Each row is a point. The last column is the point's height on a tilted bowl or saddle (a function of degree 2), plus a little noise. Along how many of its main directions does it bend up, bend down or stay straight?

Points (10 x 3):
[[ 24  26  -1]
 [ 48  56 -15]
 [ 10  35  -5]
 [-52  14 -47]
 [ 70  24 -20]
 [ -4  16  -7]
 [-52  16 -47]
 [  1   2  -6]
 [-27  41 -32]
 [ 24 -74 -88]]
Directions: 0 up, 2 down, 0 straight

Points:
[[ 43 -50   5 -39]
 [ -6  30 -95 -36]
 [ 12  10 -21  26]
 [  3  23 -28  27]
 [ 16 -31 -13   3]
 [ 59  39  17 -20]
 [  1 -80   4 -62]
 [-27 -67  27 -51]
 [ 20  33 -67  -6]
 [-19  17 -44  18]
 [ 16  -1 -24  20]
 [-26  45  -8  21]
 [ 40  16   1  10]
 [-30  56 -28   8]
 [-13 -16 -11  19]
 [-23   9   7  24]
 [ 81 -38  36 -95]
 [ 43 -14  16 -11]]
Directions: 0 up, 3 down, 0 straight

Points, 27 rows:
[[-15 -47 -34  22  20]
 [-11   1  23   0  10]
 [-22   7  29  71  38]
 [ 49 -26  42  19  31]
 [-57  -9  -4 -95  62]
 [ 13  19  24  -3   8]
 [ 44  35 -43  30  49]
 [ 31 -39  32 -15  32]
 [-36   6   0  -1  11]
 [  3  12  19 -44   3]
 [-23  10 -37 -36  -4]
 [ -9 -39 -35   0  19]
 [-24  13  -3  14   8]
 [ 49 -24 -10  80  63]
 [ 13  10 -16  21  14]
 [ 30  26  49  44  39]
 [ 57 -48  24  14  48]
 [ 34 -36  56  36  30]
 [ 49 -59   1  46  53]
 [ 87  45  54  45  92]
 [-38 -11  16 -26  25]
 [-77 -15  13   3  47]
 [ 18  -7 -29  -9  11]
 [ 18  35 -73 -52  -5]
 [ 22   4 -16  24  19]
 [ 18  22 -42  58  43]
 [ 17 -66  -7  29  40]]
Directions: 2 up, 0 down, 2 straight

Points:
[[  8   1   4  -7 -28  23  13]
 [  2 -21  19  33  -5 -20  16]
 [-32  -3  -1  -3 -14  -1  12]
 [ 20  18 -32   1 -31 -14  11]
 [  9 -17 -20   0 -11   5   7]
 [ -7 -16  -9  25 -14 -23  13]
 [ 38 -37  -1 -15   7  13  14]
 [-23   4   7   1  17  -2   3]
 [-28  66 -50  35  -4 -21 -14]
 [-26 -15  -6  -8   9   8  15]
 [  2   3   6 -12 -10  -6   5]
 [-30 -24 -13  20  -9 -15  23]
 [-34  45   4  -2  17  28  38]
 [ 19 -35   9  24   8  -8  -6]
 [ -2 -18  11 -10   5  20   9]
 [  3 -11 -13  21  41  -2 -24]
 [ -4  38 -42 -29 -36 -29 -22]
 [  0 -17   2 -22 -31  -2   9]
 [-47  46 -15 -37 -29 -23 -31]
 [ 24 -12 -12 -22  11  -3  19]
 [-17 -24 -14   1 -11   2  15]
 [-14  -7  -6  12  43  -8 -16]
 [ 38 -21 -40   8  33 -22  22]
 [  0  25  -1   5  18 -16   4]
 [ 21  41 -20  -8  11  -6  27]
 [ 19   6  26 -10  -2  15  25]
 [-12   6  11  -9  54  44  45]
 [ 18 -16  31 -25 -16 -28  46]
 [  1  20  -1  20 -30  15  17]
 [-35 -30  20 -13  40  11  30]
 [ -4 -27 -14   9   6 -18   7]
 [ 95 -41  -5  13  18  13  48]
 [-10  -2  55   9  25  -8  35]
 [-44 -36  19 -36 -10 -23  72]
 [ 13  53  -8   0  39  39  83]
 [ 14   1  36  22  10 -65  95]
 [ 41  22   1 -21  48  12  72]
 [ 19 -14 -12 -18   8  25  19]
 [-28  -7  16  32  -6  10  16]
 [ -2 -12  19  42 -50   1  52]
 [-16  11  19  69  11  -1  -1]
 [-43   7  -4  15  -9  35  43]
 [ 15  -6   0 -22  -8 -35  31]
 [ 31 -15 -17  33  -9  15   8]
 [-34  -3  18  16  32 -12   3]
 [  9  42  16  -6  26 -32  45]
 [-23  11   3 -20 -13   1   4]]
Directions: 4 up, 1 down, 1 straight

Points, 73 rows:
[[-95  16 -23  -3   8  -2 -47  26 -70]
 [  3  -9 -33 -27 -23 -11 -19 -32 -11]
 [-28  -3  35  32   6  27   4   2  -7]
 [-17  20 -30   7   5 -16  14  -9  -6]
 [-16  -8 -36  -4 -15 -26 -17 -14   0]
 [ -6 -32  -8  -8  23 -17  41 -48 -24]
 [ 19   7 -28   6  42  22   9   5  -7]
 [-31 -20 -34 -39 -41 -10 -20  38 -40]
 [ 11   3  26  14  -6  21  24  24  14]
 [  9  -1 -24 -12 -17 -15  -5 -50  -8]
 [ -7  -7   0 -38 -19 -27  52  20 -25]
 [  4  23 -30 -51 -27  38  -6 -12 -33]
 [ -7   8 -54 -23 -13  12 -44   6 -23]
 [-44 -17  -3   8  23 -14   4 -11  -7]
 [ -4  15  33 -13  -6 -43 -25  14  -4]
 [ -5 -32  -2 -27 -40   7  -7 -38 -29]
 [ 16  35  14  -7   0  21 -29  34 -17]
 [  4  13  -5  -6  20  16 -38 -29  -4]
 [-21  17  25   7  21  16  -4 -31 -12]
 [-33 -18 -23   7   2 -21  35  -1 -12]
 [ 25 -21   7 -32  20 -10 -19  15  -2]
 [ 55 -23   9 -18 -35  -1 -10  23 -16]
 [  3 -18 -45  17  17  -6  15 -48 -19]
 [ 21  36  47   0  18  10   5 -54 -32]
 [ -1 -37 -43  27  -1  -2   2 -38 -17]
 [ 17  37   2  12  -2  24  50  56   7]
 [ 13 -19 -32  40 -34  13  -2  16   1]
 [-27 -14 -14  -8 -33  -1 -21 -39 -19]
 [  3  25 -20  11  18 -14  39 -18 -14]
 [ -2  25  23  27 -15 -23 -53   4  -8]
 [-13 -23 -15 -21  10  14 -14   2  -3]
 [ 23  -7   1  -8   3  24   8 -17   4]
 [-30 -15  50 -35  25  13 -24   6 -34]
 [-15   4   1  33 -13  34 -51  15 -21]
 [ 34  22 -28   9  -4  -9  -7 -35  -2]
 [-21   5  20  38  62  19  -5 -15 -31]
 [ 23  24 -19 -23 -20  17   3  27  -3]
 [  6 -33  35   5 -24 -17 -31 -35  -8]
 [ 14  -9  -1 -21 -32   0  -5  23   0]
 [ 12   0  10 -15 -41   4 -10  -1  -1]
 [-54 -13  10  45 -22  35 -21 -38 -44]
 [-23  18 -16 -25 -22  22  42 -12 -18]
 [  6 -11 -60   7 -57 -12 -21 -13 -31]
 [-17  31   2 -13   9  13   1 -31 -15]
 [ 17  23 -16  -3  33  11  -2 -39 -13]
 [ -8  -7  18  -2  35 -38   8  29  -5]
 [-15   9  15 -38 -23 -29   0   9 -15]
 [ -9 -34 -20 -11  -8   9 -32  -6  -7]
 [ 18 -39  31 -55 -30 -15 -19  -6 -34]
 [  0  24  18 -50  -2   1  -4   5 -20]
 [  8  29  12  19  21 -42 -34  43 -21]
 [ -4 -24  37 -15  12  -3  49  -3 -10]
 [-25 -27 -22 -14   9 -26 -14   0   2]
 [  2  44  -9  16  39  35 -46   0 -36]
 [-34  -8   6 -16  19  -4  20  25 -10]
 [-26 -21  19 -26  25  -7  -1  34 -16]
 [-40  -4  12  38 -26  20   1  11  -5]
 [ -7 -11   5 -17   4 -65  11  20  -5]
 [-43  21  16   1 -34   8 -15  -4 -17]
 [ 18  -8  -9  14 -22 -23 -17   7  10]
 [ -7 -18  17   5   1 -28  49   1  -4]
 [-27 -42   1  48  24 -14  25   1 -13]
 [-16  28  22   6 -27  32   6   4   1]
 [ 41 -48 -44  -7  -6  -4  23 -36 -33]
 [ 36  -2   8  -9 -33  11 -47  11 -17]
 [-18  48   7  -7  32  12   6 -21 -29]
 [ 18  26 -14 -60 -30   1   0 -24 -38]
 [-30  -8  26 -11  29  20 -14 -55 -28]
 [-26  -8  26 -42 -29 -10  22 -33 -35]
 [ 13  68 -12 -29  43  48  33 -51 -95]
 [-10  31  38 -12  33  19  16 -22 -28]
 [ 13 -11  41   6  21 -36  22 -15   1]
 [  0 -22  -8  16 -30  15  39  -2   9]]
Directions: 1 up, 7 down, 0 straight

Points (71 x 9):
[[ 25 -25  32   6   7  24  15   3  12]
 [ -7  47   1  62 -49   5  20   5  40]
 [ -2   4  -6   3  65  50  59  17  35]
 [-14 -87 -37 -18 -32  29   9  14  80]
 [-20  17  -9 -34 -26  -3  -5  21  20]
 [ 16 -48   9 -23   3   4  58  32  31]
 [  9   2  31 -25  16  15 -47  78  41]
 [ -4  35  38 -20 -14  58 -45 -27  11]
 [-10 -27  32  -5  23 -15   0  14  14]
 [-39  57  -9  -3  26  39  20 -22  22]
 [  6 -10  -9  17 -47  12 -22  -5  24]
 [-15 -16 -36 -58 -40 -27  40  -4  50]
 [ 19 -20   3  15  -7  21  28 -10  20]
 [-35   9 -22  25  25 -23  28  -3  26]
 [-57  23 -27  35   0  34  -7  43  44]
 [-41 -18  43  42 -27 -42 -29  15  39]
 [-47  32 -10  21 -14  -5  38  65  50]
 [ 15  35 -15 -27  -8  24 -21  15   5]
 [ 34   7 -29  -1  12 -52 -26 -17  37]
 [-22  -9  31  18  45  17 -58 -17  25]
 [-50   9  44 -25 -13   8 -36  13  36]
 [-26  35  24  -7 -19 -26 -26 -28  30]
 [-32 -28   0  29  15 -33 -44 -37  41]
 [ 15  18  -7 -26 -12  12 -70   4  24]
 [-44  20  -1  23 -11  10  29  24  27]
 [ 16   7  44  -5 -29  27  17  32  15]
 [ 26   8 -15 -17  43 -12 -39  42  36]
 [  5 -14  43 -33  -6  12 -48  12  32]
 [-48  19  20  20  -9  19  11  11  19]
 [-25   1  18 -28 -35  47   8 -46  48]
 [ 23  13   8  40  26 -34 -64  -1  36]
 [-13 -12  19 -27  46  18  16  21  16]
 [ 32  22  -7  11  17 -12 -24  -9  13]
 [  2 -32  22  52  -4 -45  23   1  39]
 [ -6   1   7  22  59  -7  -5   0  21]
 [-13  18 -31  14  12 -29 -24  -3  18]
 [ 39  58   8  13  21   7   5  41   2]
 [ -5   1  -4  16  -7 -27  69  -2  28]
 [  8 -15  29  70   6 -35 -38 -50  59]
 [ -6   2 -32 -15  46  27  41 -39  40]
 [-21  57  -6  27  13  13 -18  26  10]
 [ 17 -12  34   5  23  55  10 -46  10]
 [-49 -31   6 -38 -31   8 -15 -12  54]
 [ 40 -30 -48  32  24   3  -2 -19  56]
 [-25 -15  23   1 -21  18 -29 -43  32]
 [-43 -29  36   3   5  95  31 -14  33]
 [-57 -48   9  34  13   1   9  -5  21]
 [-19 -21  39   8 -57  44 -23  19  35]
 [ -9 -11  42  16  -2   5   9  43  12]
 [ 26   2  12 -31  -6  19  50 -44  27]
 [ 36 -56  13 -38 -49  -9  16 -40  95]
 [-26  23  -8 -21  11  56  -3 -16  24]
 [-19 -33  40  11 -33 -13  -7 -49  51]
 [  0 -61 -18 -17 -57  -8  25 -44  88]
 [ 10 -10  40 -59  11   9  26  -4  17]
 [ 10  11 -13  43  62 -19  64  -3  47]
 [-11  25  26  -8 -31  43  -6  -7  11]
 [  9  31  -9  -9   4 -47  -9  -9  16]
 [ 17 -35  24   7 -26  51 -13  46  31]
 [ 53  60 -16  -5 -19  55  21   2   7]
 [ 33 -12 -37   4  21  -1  14 -19  36]
 [ -9  11 -24 -17 -21  30  56  19  35]
 [ 31  22 -50 -33 -23 -12  30  -4  26]
 [ 35  21  -9 -28  15  15  26  -5   7]
 [  2  18 -12 -60  18 -23  11 -56  43]
 [ 15  -8  34 -36  10  20  29  20   9]
 [ -7  18 -29  37  -2  28 -29   0   9]
 [-14 -56 -10  37 -18 -23 -74 -19  42]
 [-29  28 -33 -43  -6   5 -33 -19  40]
 [-34  48  35  18   5  36   8  53  23]
 [-40  29  29   7  40  38   9   9  10]]
Directions: 5 up, 0 down, 3 straight

Points:
[[ 24  13 -22   0   9  14  -9  60   7]
 [-23 -38 -21  11 -10 -28 -19  28  34]
 [-73 -20  47  54 -40 -52  13 -13 -11]
 [-10  15  45  23  29   3   5 -13 -19]
 [-23  17 -24  12 -20 -12 -73   1  -4]
 [ 44 -60   6 -28 -59  -8 -10  -5   8]
 [ -5  38  -9  51  51   2 -15  10  12]
 [ 27  40  41  -8 -28 -86   5  21  32]
 [ 29 -17 -30 -22   3 -17 -27  32  15]
 [-13   7  24  20 -34  -5  28 -29  -8]
 [-12 -32  26 -92   7  15  13 -12 -10]
 [  5 -25  37 -12  42  20  17 -42 -47]
 [ 46   3 -26 -41  32  28   0  18 -41]
 [  9 -27  71 -19 -10  -3   2   6 -13]
 [ 34  44  25 -35  33  18   6  38 -25]
 [ 27 -12  50 -41  10 -13  54  24  -3]
 [ 13  26  42   4  29 -27  24 -13  -6]
 [-11 -27 -44 -23   6   4  78  83  13]
 [  1  14   7  46 -19 -11  -6 -11  -4]
 [-10 -63 -37 -45  -3  14 -53   6  14]
 [  5   2   2  25  -9 -44  19  33  39]
 [  1  51  43  53   0 -30  14  40  18]
 [  6  45  65  51 -80 -33 -77  -2 -95]
 [-31  -4 -24  -8 -29  20 -20  42  19]
 [-21 -29  89   0  55 -24 -23  31 -28]
 [-49   0  -6  15 -12 -19 -13   5  13]
 [-45   0  17  63 -45  58 -25  52   2]
 [  8 -32 -51   0   4  15  -9 -35 -13]
 [ 32 -82 -45   8  24  34 -50 -42 -25]
 [ -4 -18 -28  21  13  -4  30   7   9]
 [ -1  14 -39 -41  10  31  -2  25 -18]
 [ -7   4 -57 -15 -54 -19 -48   5 -12]
 [ 33   4 -50 -77  82  31  -6 -69 -89]
 [ 13   0   0 -14  -3  34  34 -16 -36]
 [ 35  21  54 -12  73  38 -28   5 -60]
 [-44  -1 -18  32  31  -2  14 -10  -2]
 [ 27   0  48 -15 -37  30 -18  85 -18]
 [-19 -58 -29 -39  -4 -27 -10 -37  18]
 [-37  17 -55  -6  -4   2  63 -58 -85]
 [ 28  38 -10 -23  36 -36 -50 -38  11]
 [  8 -40 -19  14 -28 -12  21 -15  18]
 [-21 -42 -41  35  20 -16 -28 -14  18]
 [-54 -10  15 -21  12   6 -35  32  26]
 [ 29 -14 -30  42 -52 -12  37  13  25]
 [ 29  -2 -51  29  19  13 -53  -9  -4]
 [ 10  -5  25 -14 -32 -60   4 -55  -1]
 [-41 -18 -67   3 -18  24  38 -40 -38]
 [  0   8  38 -23  19  -7   9 -44 -24]
 [ 39 -28  21  -8  20  -8 -45  16 -13]
 [-11  15  23 -18  10   5   4   4  -4]
 [ 49 -53   9  33 -17  21  17 -10  -4]
 [ 28 -24  13  50  13  95  36  39 -55]
 [ 44   9 -20 -71 -16  23 -21   0 -42]
 [ 18  -9   7   3 -53  -2 -26  -1  -8]
 [-44 -14   0  25 -31   1 -67  28  -3]
 [-11  41  71 -10  24 -35  22 -52 -30]
 [-17 -13   9 -38  23 -14 -55  54  26]
 [-25  14  20  49 -28  58  -5   0 -17]
 [-34 -50   4  46   8 -19 -11 -41  -2]
 [-39  21   0  17   0 -34  29  18  13]
 [ 29  -7 -22  19   8 -73 -40  -9  33]
 [ -9 -25 -26 -24   3  49 -60 -25 -10]
 [ -3 -14  -7  91  -3  35 -36   0 -18]
 [-53  43  37 -67  48 -14   1   4  11]
 [-32 -38  32 -24  -4   2 -46 -23  -3]
 [-28  17  -8  95  18 -58 -48 -13  -4]]
Directions: 2 up, 3 down, 3 straight

Points (68 x 9):
[[ 24  11  30 -38 -61  23 -25 -51  36]
 [  7  27  32 -61 -13 -16 -27  24 -43]
 [ 57 -14  -1  10  27 -39 -52 -32   4]
 [ 26  17  10  26  18  32  -7  -3   3]
 [-20 -17 -45  48   8 -52 -23 -48  11]
 [-29  74 -29  44  -4   9  40   6  38]
 [ 40  19  29  31 -32   4 -88 -16 -14]
 [ -6 -51  21  48   8  43  42  25 -13]
 [-10  14  57  24  20  45  35   9 -37]
 [ 11 -45  -7   7  26   2  -9  41  19]
 [-11  12 -35 -40  11  22   9  11   4]
 [-10 -39 -41 -35 -30  17  -5   0 -12]
 [-20  -1   7 -23 -45 -24   6 -49 -19]
 [-27   2  12 -23  -7  31   7 -32   3]
 [-32  22 -14  23  -3  46   7   5 -11]
 [-36   2  21  10 -28  30  41  55 -29]
 [ -1 -26  -9  24   9 -21  10   8   4]
 [-17  43  19 -22  13  82  17 -29  24]
 [ 23   7   8 -25 -51 -26  21 -57  28]
 [ -3  20  23  17 -21 -26 -95  -6 -86]
 [-14  -9 -30 -56  27 -16 -20  41  -9]
 [-17 -11   0  27 -17 -22  15 -19 -15]
 [-19   8  26 -14  -6 -38  -6  33 -42]
 [  8  -1  69   9  12  39  58  23 -40]
 [ 33  -1 -15  48 -81 -11  53  25  29]
 [ 22   1 -34  14 -30 -16 -17  18  -3]
 [ 32  -5 -35 -54  16  39   9 -41  -5]
 [  3  12 -35  13  27 -17  13 -18  37]
 [ 46  16 -13 -13 -34   8 -25  13  -5]
 [-59  -9   5  17   9 -24  34 -30 -18]
 [ 40  52  -9 -12 -43 -39  -9 -25  -1]
 [-28  -4 -24   2 -43   6  -3  23 -17]
 [-22 -33  50  35  11   7   4 -72  -3]
 [ 16   0 -16  -3  59  32  13  -3  24]
 [-18  42 -34   1 -34  12   4  55 -18]
 [  6 -32  59  -4  37 -45 -11 -18 -43]
 [-15  23 -39   9  17 -62  16  -6  10]
 [-18  20  30  33 -14  -7  33  16 -38]
 [ 32  -1  -3 -41  23 -21 -54  -7 -58]
 [  5  17 -15  12 -31  20 -21  -2  -2]
 [ 23  64  15 -20  20 -35 -14  29 -66]
 [ -1  10  44 -41  28 -34  43 -14 -17]
 [  9  44  -5  12  26 -31  34 -29  39]
 [ -1  53 -20  -9 -62 -11 -29   1  -6]
 [  5 -27   1  -8 -24   4 -38 -51 -11]
 [  7  39 -16  14 -16  36   4 -14  22]
 [ -7  20  11  36 -16 -32 -13   3 -45]
 [ 57  -8  25  15  64  16   2  17  -1]
 [-22  10  -3  16  23 -38 -10 -45 -13]
 [  7 -14  46  49  11  14  78 -18   0]
 [  9 -42  56  -5 -74  27  -4  32  71]
 [ -5 -14  33  29  -9  48  35 -44  18]
 [ 55  40  36 -28  26   8 -30   4 -76]
 [ 70  40  40 -27  41   4  14  31 -95]
 [ 19 -12  20   7  24  35 -14  20  -9]
 [-38 -14 -15  29 -20  29  17 -26  -9]
 [ -8 -27 -47 -37 -11  44   0 -38 -10]
 [-26  67  -5  26 -34  20 -35  23 -46]
 [ 32  -5  22  16  20  -6   9  33 -21]
 [-32  -6 -20  28   7  22  41 -13   8]
 [-50  39 -36  30 -20 -22  30  -6   5]
 [  6   0  55  -3  27  16   7  -5 -25]
 [-25  34   6   0 -11   1 -37 -26 -36]
 [  6  -4 -18  19   7   8 -14  -1   9]
 [-23 -57  -9  -2 -15 -47 -10 -25 -44]
 [-50 -18   2  35 -49  50   5  19 -43]
 [ 14  30  37  58 -43 -27 -22  33 -77]
 [  7  -3 -57 -36  20  13 -20   1 -11]]
Directions: 3 up, 3 down, 2 straight

Points (61 x 9):
[[-64   5 -11 -20   8 -47  23 -27  69]
 [-25  -9 -19  -9  -1 -23 -17 -14  37]
 [  6   0  16   0   6  48 -23  49  36]
 [ -1   1  -6  -7 -39  53   8   9  21]
 [ -7 -17  -2  15  37 -11   0 -16   5]
 [-18 -20  61   3  -5  16 -44 -19  50]
 [  2  -3 -39  33   7  33 -23  27  31]
 [ 46  18 -59 -17  -1 -21  46  33  10]
 [ 38  50 -28 -36 -29 -21  38  20  51]
 [ -6 -51 -17  20  26  47  30  -4   6]
 [ -3  15 -34  12 -13  13   3 -64  42]
 [-22 -17  45  53  57  34   3  80  43]
 [ 14 -10  -8 -43  -8 -25   3 -42  16]
 [ 14 -33  -4 -36  -8 -10  -4 -17  10]
 [-49  15  51  36 -26   4  39  48  -5]
 [ -4  15  20  -9   9  51  14  17  13]
 [  1 -30 -25  55 -13  34 -46  28  57]
 [-30  -1   8 -77  23  46   9   6  49]
 [  9   5  37  17  18   0 -36  12  18]
 [-11  16  51  15  -3 -30   0  -8  18]
 [ -1 -27  -4  34 -32 -13   2  23  23]
 [  1  58  -4 -77  12  31 -10  30  61]
 [ 52 -44  -3 -21   9 -55 -46   5  10]
 [ 28  36  34 -32  -9  27   5   7  19]
 [ 53  11 -34  19  12  -7 -18  -1   3]
 [ 22  -7 -36  -9 -26  12  11 -33  13]
 [-36  57 -14 -10  -5  13 -14  33  39]
 [ -6 -17  26  23  18  30   1   6  13]
 [-23  29  44  37  -6  -1  18  42  -5]
 [ -2  -3   1   1 -41 -22 -17 -28  47]
 [-13  -7  95  10   3 -13  62  23  41]
 [-55 -25 -22 -10 -25  -1 -16  45  68]
 [-34 -43   4   2 -11  -8 -44 -37  79]
 [ 20  29 -32  -1  33   0 -11 -32  12]
 [ 11  15  53  25 -12 -14 -15 -12  24]
 [ 17 -21  15 -55 -25  -7 -25 -39  31]
 [ 35   8 -69  26 -16 -27 -13 -18  33]
 [  5  32 -11  19 -38 -21 -10  -4  42]
 [ 18 -32  30 -13  -7 -12 -25 -25  25]
 [ 13  31 -24  44  68  12 -15  -7  12]
 [ -7  20 -26  -1  43  32  -9 -55  35]
 [ 32  50  22 -17 -10   4  -3  -7  22]
 [-22 -11  61  -4 -28 -19  -3  35  30]
 [-44 -14 -19 -20  -2 -11 -20  10  53]
 [ 16  31 -19  60 -56   2  -1   5  45]
 [-34 -34  12 -26 -46  -4  56 -18  43]
 [ 19 -37  24   9  14   8  -6 -18   7]
 [ -6  11   0 -59  13  16 -39   5  41]
 [-38  -3  -2 -54 -48 -17  -1 -38  66]
 [-45 -15 -37 -22  -2 -31  43 -16  48]
 [-39 -21  12  26  10   6  -1  -1  30]
 [-15  -6 -11 -42 -20 -21 -51   9  65]
 [  1  -5  21 -19  12 -19  23  -1   4]
 [  2  39  26  27 -29  17  -6 -80  60]
 [ 32   0 -26 -35 -20  -9  -5 -21  19]
 [-35  31 -16  33  15  -5  -8 -39  45]
 [  3  -1  -5   7  23  -9 -51  13  27]
 [ 18  -6 -35 -21  -8 -10  -8 -15  14]
 [-22  70 -25  17  11 -10  34   9  24]
 [-25  14 -38   9 -12 -32 -39  29  58]
 [ -7  14  -6 -20  22  -6 -19 -32  21]]
Directions: 5 up, 1 down, 2 straight
